Every row gives one point. The window is the flat piece filled in between its corners: a triangle in 3 columns, a solid with four corners in 4, and so on. A path goes straight from each point to the next, and from the last back to the first. After which points does the path pass through the window?

Window (3 x 3):
[[-20  24 -11]
 [ 34 -33 -20]
 [-29   5 -19]]
Path:
(1): [ 5  7 10]
(2): [-27   6   2]
(3): [ -9  10 -37]
(4): [ 47 -24 -49]
(5): [ 18 -52   7]
(6): [-21   2   8]
(7): [-15  47 -37]
(8): [ -5  40 -30]
(9): [-19   0  12]
(10): [-52  24   8]
(11): [-38  36 -42]
(12): [-16  20 -37]
Through the window after points: 2, 6

Window, 4 rows:
[[-51 -58  11 -21]
 [ -6   4 -13  29]
 [ 31 -47 -36 -20]
 [  4  35  -1  14]]
Path:
(1): [ -6   7 -31  -1]
(2): [-20  17 -33  -3]
(3): [21 -2 21 48]
(4): [ -2 -52  16  -5]
(5): [-27   4 -32 -27]
(6): [-12 -37 -36  -9]
(7): [ 29 -60   8  15]
(8): [ 18 -13   2   9]
(9): [-39 -10 -19 -37]
(10): [-12  17 -24 -14]
(11): [ 32 -24 -14   4]
(12): [-27 -55  17  -6]
(13): [-40 -13 -32 -48]
(14): [-45  -1 -18  11]
(15): [-8  8 43 40]
(16): [ 21 -26   0  19]
Through the window after points: 2, 10, 16

Window, 6 rows:
[[  2   4  29 -17   6  -3]
 [-37  -4  -9  23 -27  -2]
 [ 16   8  -3  25 -17  14]
 [ 28 -21 -59  -8  10   8]
 [ 18  13  -1  -5 -14 -22]
 [-16   3 -13 -21  60  -8]]
Path:
(1): [  6  -8  14   4  -9 -10]
(2): [  1  24  14 -12 -17  15]
(3): [  2  23   3 -25 -13  13]
(4): [  7  -7  23  -2  12 -19]
(5): [ 16 -34   0  27  12  -5]
(6): [  7  11  -9 -24   3   0]
(7): [-10  11 -19 -11  17  15]
(8): [ 10 -13 -13  15  17   4]
(9): [ 35 -16 -11  11  22 -24]
(10): [ 10  23  -4 -22  -3  10]
(11): [ -2  24 -16  -9 -15   0]
(12): [  1 -33 -19  41  16  -6]
(13): [-27 -33 -11  23  31 -13]
(14): [-14   3 -16   2  -7  14]
(15): [  3  24 -30 -19  -2  22]
(16): [  1 -18 -27  14   1 -10]
Through the window after points: 3, 5

Window:
[[ -2 -23   1 -50  13 -46 -25   1]
 [ 51 -10  28  15 -40  17 -60  -9]
 [  4 -22  -2  25 -10 -18   7   2]
 [ -5 -30 -17 -22  -3  17  19  -2]
 [ 10 -23  -6  17  31  15  38 -12]
 [ 11 -21 -33  40   3  32   2 -18]
 [  5  28  20 -35 -13  23 -35   0]
 [ 44  25  -2 -11   5 -28  38 -29]]
Path:
(1): [ -5 -18  13 -20  -3  11 -15 -16]
(2): [ 13   4  23   6 -13  10 -16 -40]
(3): [ 41  -6   3  13 -16   5 -26   0]
(4): [ 12 -19  -5 -12   3  -7 -32  23]
(5): [-12 -18  18 -11 -13   8  -4 -43]
(6): [  4  -1  24  -5 -15   0   5 -44]
(7): [ 30  10 -19   1   9  13   0  30]
(8): [ 25 -22  -6   5  -8   2  -2  36]
(9): [  0 -17   3  12  -1  -1  -4 -18]
(10): [ 21  -5   1  -1  -8  -2   0 -34]
(11): [ 30  -6 -14   8   6   5   6  15]
(12): [ 33   9   0 -12  -1  -6  -4   6]
(13): [ 14  11  12  -9 -10   1   3 -31]
(14): [  2 -15   6  -7  -5  15   0 -57]
(15): [ 26  23   5 -24   4  18 -16  48]
(16): [ 28   4 -13  -4   4 -13 -18  26]
Through the window after points: 10, 12

Window (9 x 9):
[[  2   9 -14  -6  -4 -35  15 -18  -9]
 [-13   7   0 -23  -6  -6   1  16  -5]
 [-15  38 -24 -17  14  -5  26   0 -14]
 [ 27  -7 -42  52  34  54 -29  -6  -2]
 [ 11  -6 -28   4  60  16 -28 -20   0]
 [  7  20  -3  11  33   9   5 -10  27]
 [ 17  32  14 -22   9 -13  15  -4 -25]
 [ 22 -35 -31  27  42  53   7 -11  -2]
 [  0  35  -7 -37 -14   3  12 -26   0]]
Path:
(1): [-10  10  -5   5  32  -2  -2 -17  -8]
(2): [ -9  10  -4  -1   5 -10  11 -21 -14]
(3): [ 20  16 -29 -12   8 -27  14   0   2]
(4): [ 28   7 -30  -3  20  12  11   6   5]
(5): [ -4  -3   2   2  18  12   6 -27 -19]
(6): [-28  -6  18  13  20  10 -39 -36  11]
(7): [ 31  23 -40 -21  23  12  28   0  -6]
(8): [ 17  23 -25 -10  19   7  -1   1  11]
(9): [  3   4  -9  12  25  31  -4  -9 -11]
(10): [-15  -6 -14   9  11  11   6  -4 -15]
(11): [ 20  11 -29 -14  16  13  11 -11  -9]
(12): [ 29   3 -42 -16  10  -3   1  -9   4]
Through the window after points: 2, 4, 6, 12

Window, 11 rows:
[[-26   7  -7 -16  22  13 -13  13   1  -7 -13]
 [-16   4 -30  10   2  -9   6   4   7  26  25]
 [ 18  -4  39  -9  -8  28  -4 -31  -2  -4  -4]
 [ 18  15 -20  30   0 -14 -14   8  18   7  10]
 [ -2  -3 -19  14  24  -6 -13  -3  -7  -1  31]
 [ 20 -25  17 -18  16   8  17  -9 -21   1 -17]
 [  9  17  30   2  35  37  17 -17 -11  13 -16]
 [ 12  -2  36  19  -1  23  -5 -19 -32  16 -16]
 [  5   4  60   9  14   5  12 -17  -8   4 -12]
 [ 17  20  -9  28 -19  -4   2  21  -3  -6  37]
 [ -6  20 -15  -5   6  -7   0 -19 -13 -11  -4]]
Path:
(1): [  4  -4  -5  18  15   6  -6  -6  -2 -12  10]
(2): [ 1  1 -9 23  2  3 11 -4  1 -4  5]
(3): [ 13  17   7   2   3   1 -19   8  -4   7   6]
(4): [ 23  19  22 -21  -4   7  -3   1  -6  30  16]
(5): [  0   1   5  25   3  16   3  -8  -3 -22   1]
(6): [  2  -9  18  34  -1   6  44 -14   6  -4 -17]
(7): [  3   7  21 -11  19  11 -16 -16 -14   6  -1]
(8): [  2  11   7  -4   5  -3 -13  10 -16   8   2]
(9): [-13  -3  -4   6  16  28  12  -7  11 -16  -5]
(10): [ -3 -16  -1  16  -2  17  14 -11   8 -20  -8]
(11): [ 13  24  20 -13  13   3 -22 -16 -20  18  10]
(12): [ -6   5  -3 -13  19  -3  -2  -1 -14  23  15]
Through the window after points: 2, 4, 8, 10, 12

Window, 12 rows:
[[ 12 -38  -7  31   7  -4 -22   6  -7 -11 -21  -8]
 [  1 -28  45   0   5  -2   0  -4  13   8  14 -10]
 [-10   1  32  -7  15  18  53   3 -33  34  24  17]
 [ 17  40  -1  -5 -14 -11   4  -8  -3  16  23  21]
 [ 12  17 -34  29   6  11  37 -30  -1   8  -2 -28]
 [  5  39 -11   5   7  27 -44   4  -4 -24   7 -56]
 [  5 -14   5  -3 -10 -60  14  31   2  -2  18  -9]
 [ 15   1 -23 -28  36 -35  11 -23 -10  16  16 -36]
 [-33 -21  24  14  20  25  -2  56  31 -54 -10  19]
 [ 16  24  25  -5  -2 -24  26 -17 -18 -29  28  -1]
 [-33  24 -11   3  14   0  -9 -19 -17  55 -36 -19]
 [  3 -25  -6 -26 -13 -19  -3  -7  -3 -25  20 -27]]
Path:
(1): [ 45   5  -1 -26  17  -7  16  21  -7 -27 -28 -10]
(2): [ 10   8  22 -11  12   2  43  -5 -22  15   2   8]
(3): [-29  -9  19  11   5   6   2   7 -12   8  48  -7]
(4): [ -6 -12 -10   7   7  -7  -1  -7   0   6  25 -22]
(5): [  2   9   8  -6   8   4  -4   5  -3   8 -15 -16]
(6): [  2   8  15 -35  -3 -31  24  13   9 -42 -36 -17]
(7): [ -4  -6  16   3   4 -14  -6  11 -10  12  29  -3]
(8): [-31   1  14  23   0 -14  -2 -13   2   8  27  -6]
(9): [ 32  -4  16 -18  -1  18   8  17  -5 -16 -13  -7]
(10): [ 24  13 -13 -14  -9   9   0  43  -8 -15 -32 -20]
(11): [-25  -6  16  12  34 -13   6 -41   1   8  51  -6]
(12): [-18   2   6  32  14   6   3 -24   2  10  30  23]
(13): [  9 -15  16 -13   2 -14  12  20  -1 -12  -7 -12]
(14): [ 28   5  -5  -5  26  -3  14  15   8 -18 -27 -16]
(15): [-17  -4   1   0   3  -6  -7  -1   0   6  22 -14]
(16): [-29  -6  -5  24   8  -3  -3 -19   5  15  28 -17]
Through the window after points: 2, 10, 16

Window, 14 rows:
[[ 15  21  -7  -4 -19 -34  25  11  -9  28  29 -35  -3 -40]
 [-10   6 -11 -52  19 -14  11  -7 -53  27 -28  54  34   1]
 [ -3  28  18   4   0 -60   6 -20   9   8  25 -51   0  -8]
 [ 15  -1  26  -1 -26  35 -23  21  27 -16  -5  20  15   9]
 [ 14 -21  17  21 -16  27  10 -10   3  -8 -13  16 -28  19]
 [-29 -18   7  16  -8  31   8  -1  28  -2 -20  15  10 -13]
 [ -4  -3  13  21 -13 -47 -10  -6 -26  -5  37 -24   4 -38]
 [-23  -1 -18 -47  39   2  15  16 -31   3  17  42   7   9]
 [-32  -3  40 -12 -28  33   1  -1   1  14   1  36 -15   8]
 [-15  23   8  13  -3 -39  -5  25 -31  12   1 -54 -11 -16]
 [  1 -14  20  36 -14 -60  -1  21   8  39  28 -41  -5  -6]
 [-12   0  11  -8 -17 -14   6  18  15 -15 -19  41 -20  -7]
 [-11 -15  -9 -10 -24  29 -36  -8  23   7 -12  27 -24   4]
 [-21 -30   2 -17 -46  13   6   5   8 -15  -8   8   2  21]]
Path:
(1): [-10  20   5  18 -21   2   3   3   2  24  12   7  12  13]
(2): [-19   4  -4  -3 -18   4   3  -2  -4   5  -3  22  -1  11]
(3): [  6 -33  40 -28   7  34  11  11  12 -26 -16   2  -5 -32]
(4): [ -8 -25  19 -20  -5  -6 -16  -5  15  14 -20   6 -10 -10]
(5): [  5  25 -14  38 -31  22  23   3 -19 -22  26  21 -16  26]
(6): [-25   7 -30  21 -15  15  -1  -6  12  -1  -3  18  -4  19]
(7): [ 20 -27  58 -17 -16 -12   4  14  -5   3  -2  -2 -11 -17]
(8): [-12 -14  12  -3  -9 -16  -2  15   7  -9   5 -12 -19 -12]
Through the window after points: 4, 6

Window:
[[  9  39   8  39  18 -13 -15 -12  -8 -26 -15  -3  18  -7]
 [  9  15 -22  16 -14   7   6 -13   2 -20 -24 -20 -16   5]
 [ 16 -15   0   8 -43 -14  -4 -11  41  11  45 -28  26  15]
 [ 10  16 -21  43  11 -38  -2 -23  -3  -2  -8 -25 -14 -11]
 [ 12  12   0  43  -4 -17  -2  17  20  -8  -3  -5 -16  12]
 [-13  25   0   4  21  -3   7   4 -23  18 -26  13 -14   2]
 [ 13  11 -23 -19  42  -4 -27  35  13   7 -41  12  31  -3]
 [ 36 -30  34 -24 -18 -16 -15   8  36  12   0 -45  18   5]
 [  1  -1  -8 -29  -8   5 -21  55 -24  13  -6 -14   2 -14]
 [ 20 -33   2  15 -24 -33   4 -13   7 -15   7   1   7   3]
 [-17   0 -16  -4  43  -5 -42  30 -20  -2 -28   2  17  34]
 [ 60 -40  -3 -11 -27   6 -16  22 -55  51  13   0  -4  31]
 [ 46 -21  -7 -29  18  -1   2  17 -24   4  20  -7 -13  18]
 [ -4  47 -18  30  -5 -28 -27 -23  -6 -17 -13  16 -37   3]]
Path:
(1): [ 30  24 -17 -22  -6 -49  11  23 -11  18 -18 -15  31  11]
(2): [  4 -25   9  38  13  13 -32 -15  25 -16   1 -10 -21  -8]
(3): [ -2  -7 -15  13  14  15 -20 -13   3   4 -14  -4 -22 -10]
(4): [ 27  15   0   9   0 -36  -2  14  -1  -9  -6  -7  30  32]
(5): [ 16  38 -25   3  -7 -44   2  22   3   4 -26 -14  12  33]
(6): [ -3 -15   9  20  13   6 -19  -4   8 -15   4  -4 -11 -13]
(7): [ 24 -35   4   8   3  11 -14   5  -8  16  15 -10  -8   1]
(8): [ 22   7  -6  -2 -12 -32  -2   8   6   4  -8 -22  20  15]
Through the window after points: 1

Window:
[[ -2  -5  13 -12  -2 -10  16  -4   4  26 -11 -17  18   6]
 [ -7  13  10   1  -9  20 -11 -23  -6  28   0 -17  20   3]
 [-28   9  -7  21  -6  -4  28 -37   5  20  -1  -6  26  -7]
 [-17  24   1  -3  -5  13  19 -16   9  17 -18 -25  -5   6]
 [-14  -7 -16 -33   8   9  23  -2 -34  10  16  -8   4  -9]
 [-11  -5  -5 -19  17  11  11  21  -5  -7  13  41 -21  20]
 [ -1  -2  -8  -7   9   2  -5  38  -8  -4   3  29 -34 -18]
 [  3  21   0  -8  26  -8 -13  25   9  -9  22  -8 -16   5]
 [ 19   5 -10 -15  -4  -1  -1  -8  23  18  18 -14 -17   4]
 [  3   7  26 -22  22  -1  -5  -4   1  -2  17  -1 -32 -13]
 [  0  -2 -12 -14 -10  -3  20   3 -60 -27 -13  39  -6  11]
 [-30 -15  -2   4  -6   2   0 -26  -1   6  -6 -28   5   6]
 [  6   3   2 -28  12  16  -4   1  23 -11   8 -10   3 -17]
 [ 17 -13  -4   0  27  18  19  26 -23 -17  11  20 -26   2]]
Path:
(1): [ -4  -1   9 -21   2   4  15  10  -4  -2  13   3  -3   3]
(2): [ -8  -3  10  -9 -20  13   7  -2   4   8  14 -16   1  -3]
(3): [-15  12 -17 -16  41 -16   5  -7 -14   9 -18  18  -6   7]
(4): [ -1   3 -18 -20  17   8  20  -6   1   6 -16   1  -4  -5]
(5): [ -8  -9  28   8 -20   4  -5   9 -29   4  29   9  -3  10]
(6): [ -3  -3  21 -16 -36  11  -5  12   4  -6   9  -5 -24  -6]
(7): [  3   6 -27  -4  59   7  17  -6  -8   4   1  12  14  -2]
(8): [  1  -7 -41   9  24   6 -19 -22 -43  18  -3   5 -15 -22]
Through the window after points: 6

Window (14 x 14):
[[  1  -3  12 -46  37  -9   2  20   0 -10 -13   1  35   9]
 [ -5 -24  12 -56  -4 -24  30  -4  31  21  -8 -24  27 -34]
 [-13 -18  -1  -9  -8   8  29  -3 -14   4 -30   8  35 -22]
 [  7  30   1   0 -12  -3 -21  14  -8  -5 -23 -45 -35 -13]
 [ 12   3  11   3  28 -45  19  -4  -3  11 -12   0  32  -4]
 [ 41   7 -13 -27 -56  -6  22   3   7  23 -47  -1   6 -14]
 [ 45 -14  23  16  49  -7 -24  -7 -22 -32  19  24 -22  -4]
 [ -1 -21  27   7  44  -1   0   5  17 -18   5 -11  -9  41]
 [  7 -22  27 -20 -33 -12  -2  26  16   9  -4   1  60 -17]
 [ 35   2 -25  23  14 -33 -17  14  17 -50  24  47 -20 -16]
 [ -3  23  34 -21   3 -10  16 -28  -1 -15   7   7  12  10]
 [ 17  16  25  18  56  29   0   8  13  -4  28  20   4   7]
 [ 11  21 -32 -11 -14   2 -31 -17 -20  16   7 -51 -29  21]
 [-11   8  -1 -29 -47 -13  -9  -6  -2  51 -49  12   2 -18]]
Path:
(1): [ 18  -7   9 -19  -3  -9 -27 -26   9 -11 -40  -4   7   6]
(2): [ 19  14   6  -7   6 -11  -7 -37  35 -17 -10   7   8 -20]
(3): [ 17  -6 -10   3  12 -21  -6  23  -2 -20  14  14 -10   3]
(4): [ 25  -7  47  -4  17 -51  21  32 -31   3  12  10  -9 -23]
(5): [ 18   2 -12   7   8   4 -16 -22  15 -18   1  10  -1   1]
(6): [ 21  -4   5 -10  -7  -1 -15 -29  18   6 -27 -13  14  -3]
(7): [  2   7   4  -9   6 -20   6  13  -6   6  -5  -4  -3  -3]
(8): [ 25   4  51 -39  13 -41  -4  49 -48  13  15  34   1 -15]
(9): [ 17 -12  -2   2  19   3  -4 -20  16 -17  -7  -5   5  -2]
(10): [ 25 -12  13   0  19 -16 -20 -18   4 -22 -13 -11  11  -9]
(11): [ 14  -2   4 -16  17  -8  22  27  -6   5  32  39 -19 -12]
(12): [ 15  19   1  -1  -6  -9  15  18  -8   3  12  -2 -11 -14]
Through the window after points: 2, 6, 8, 10, 12
